Each row is a point. Each copy is the shape, with its points in the same order, stretched, turned, moved and blurred by noise. Say if it was mirrored as well.

Shape (7 x 3):
-0.041, 0.008, 0.009
-0.011, 0.040, -0.002
-0.027, 0.010, 0.002
0.021, -0.010, -0.033
0.007, -0.021, 0.022
0.039, 0.052, -0.047
-0.020, -0.052, -0.005
Copy 1 (7 x 3):
-0.043, -0.004, 0.027
-0.009, 0.018, 0.005
-0.036, -0.002, 0.013
-0.027, -0.008, -0.055
-0.012, -0.040, -0.004
0.012, 0.041, -0.061
-0.064, -0.044, -0.016
Copy 1 is: only turned
Copy 2 (7 x 3):
0.007, 0.018, -0.043
0.020, 0.033, 0.002
0.006, 0.017, -0.027
-0.024, -0.010, 0.028
0.020, -0.033, -0.014
0.000, 0.035, 0.073
-0.029, -0.034, -0.039
Copy 2 is: mirrored

Shape:
0.026, -0.041, -0.018, -0.023
-0.022, 0.022, -0.044, -0.022
0.023, 0.041, 0.013, -0.017
-0.029, -0.011, 0.020, 0.042
-0.056, -0.020, 0.025, 0.023
-0.037, -0.035, 0.005, 0.049
0.005, -0.030, -0.037, -0.010
-0.002, 0.049, -0.015, -0.005
Copy 1, 8 rows:
0.031, -0.054, 0.005, -0.036
0.025, -0.025, -0.010, 0.028
0.053, 0.016, 0.024, -0.013
-0.037, -0.003, 0.019, -0.005
-0.041, -0.010, 0.041, 0.009
-0.055, -0.024, 0.006, -0.014
0.016, -0.054, -0.015, -0.013
0.035, 0.015, 0.001, 0.016
Copy 1 is: mirrored
Copy 2, 8 rows:
-0.015, -0.019, 0.039, 0.004
-0.038, 0.051, -0.004, -0.014
0.037, 0.033, 0.009, -0.033
0.013, -0.010, -0.050, 0.038
-0.010, -0.020, -0.061, 0.020
-0.012, -0.021, -0.048, 0.060
-0.034, 0.005, 0.019, 0.016
0.009, 0.060, -0.011, -0.014
Copy 2 is: mirrored
Copy 3 (8 x 4):
0.022, -0.053, -0.024, -0.002
-0.032, -0.006, -0.047, -0.039
0.029, 0.026, -0.005, -0.025
-0.043, 0.001, 0.026, 0.026
-0.063, -0.009, 0.033, 0.001
-0.055, -0.020, 0.024, 0.039
-0.006, -0.047, -0.035, 0.000
-0.009, 0.029, -0.026, -0.031
Copy 3 is: only turned

Shape:
-0.025, 0.033, -0.037, 0.034, 0.012, 0.044, -0.023, 0.014
-0.004, 0.039, 0.010, -0.046, 0.007, -0.020, 0.020, -0.001
0.027, 0.041, 0.045, -0.001, 0.034, -0.007, 0.011, 0.019
-0.035, -0.019, 0.003, -0.002, 0.019, 0.002, -0.013, -0.035
-0.013, -0.047, -0.047, -0.010, -0.046, 0.045, 0.054, -0.066
-0.050, -0.025, 0.001, 0.043, 0.010, -0.029, 0.012, -0.005
0.018, 0.008, -0.004, -0.027, -0.003, -0.020, -0.037, 0.016
0.000, -0.011, -0.006, -0.015, 0.030, -0.013, -0.006, 0.039
0.014, 0.031, -0.022, -0.015, -0.034, 0.001, 0.028, -0.046
-0.026, 0.003, 0.048, 0.006, 0.005, -0.019, -0.026, 0.038
-0.060, -0.004, -0.043, 0.029, -0.007, 0.058, -0.005, 0.012
Copy 1 (11 x 8):
-0.028, 0.045, -0.026, 0.002, -0.013, 0.050, -0.035, 0.035
-0.044, 0.011, 0.050, -0.028, 0.006, -0.044, -0.006, 0.024
-0.011, -0.012, 0.068, 0.024, 0.012, -0.006, -0.007, 0.034
-0.047, -0.010, -0.018, 0.010, -0.001, -0.005, -0.037, -0.020
-0.028, -0.036, -0.056, -0.050, -0.054, 0.004, 0.030, -0.026
-0.046, 0.008, -0.052, 0.054, -0.039, -0.028, -0.017, 0.006
0.005, 0.025, 0.035, -0.024, -0.012, -0.029, -0.051, -0.003
0.005, 0.004, 0.001, 0.002, 0.007, -0.042, -0.028, 0.028
-0.036, 0.017, 0.029, -0.042, -0.033, -0.004, 0.019, -0.010
-0.024, -0.008, 0.023, 0.031, -0.029, -0.018, -0.068, 0.030
-0.040, 0.022, -0.072, -0.010, -0.037, 0.041, -0.035, 0.041
Copy 1 is: only turned
Copy 2, 11 rows:
-0.023, -0.016, -0.038, -0.007, 0.021, 0.011, -0.051, 0.000
0.012, 0.036, 0.002, -0.059, -0.016, 0.015, 0.022, -0.001
-0.008, 0.072, 0.030, -0.012, 0.024, 0.028, 0.005, 0.002
-0.011, -0.030, 0.011, -0.018, 0.014, -0.002, 0.018, -0.024
0.063, -0.078, -0.031, 0.010, -0.025, 0.056, 0.041, -0.033
-0.055, -0.013, -0.024, 0.010, 0.023, -0.022, 0.042, -0.006
0.013, 0.012, 0.029, -0.027, -0.018, -0.025, -0.010, 0.024
-0.015, 0.006, 0.013, -0.013, 0.022, -0.007, 0.014, 0.052
0.061, 0.012, -0.031, -0.021, -0.035, 0.031, 0.014, -0.039
-0.076, 0.018, 0.026, -0.023, 0.000, -0.014, 0.002, 0.016
-0.036, -0.051, -0.045, -0.006, 0.022, 0.018, -0.032, 0.002
Copy 2 is: only turned
Copy 3:
-0.047, 0.042, -0.039, 0.019, 0.010, 0.057, -0.025, -0.004
0.014, 0.037, 0.004, -0.041, 0.021, -0.036, -0.014, -0.007
-0.037, -0.005, -0.011, -0.054, 0.025, -0.022, -0.009, 0.024
0.008, -0.001, 0.008, 0.017, 0.035, 0.032, -0.040, -0.032
0.071, 0.022, 0.004, 0.016, 0.027, 0.091, 0.042, -0.028
-0.011, -0.019, 0.005, 0.057, 0.050, -0.001, -0.007, -0.016
0.010, 0.000, -0.025, -0.020, -0.023, 0.010, -0.040, 0.007
-0.003, 0.006, -0.013, 0.000, 0.023, 0.000, -0.035, 0.042
0.033, 0.023, -0.013, -0.021, -0.003, 0.010, 0.030, -0.032
-0.049, -0.010, 0.026, 0.005, 0.005, -0.012, -0.040, 0.017
-0.026, 0.050, -0.015, 0.057, 0.016, 0.071, -0.004, 0.001
Copy 3 is: mirrored
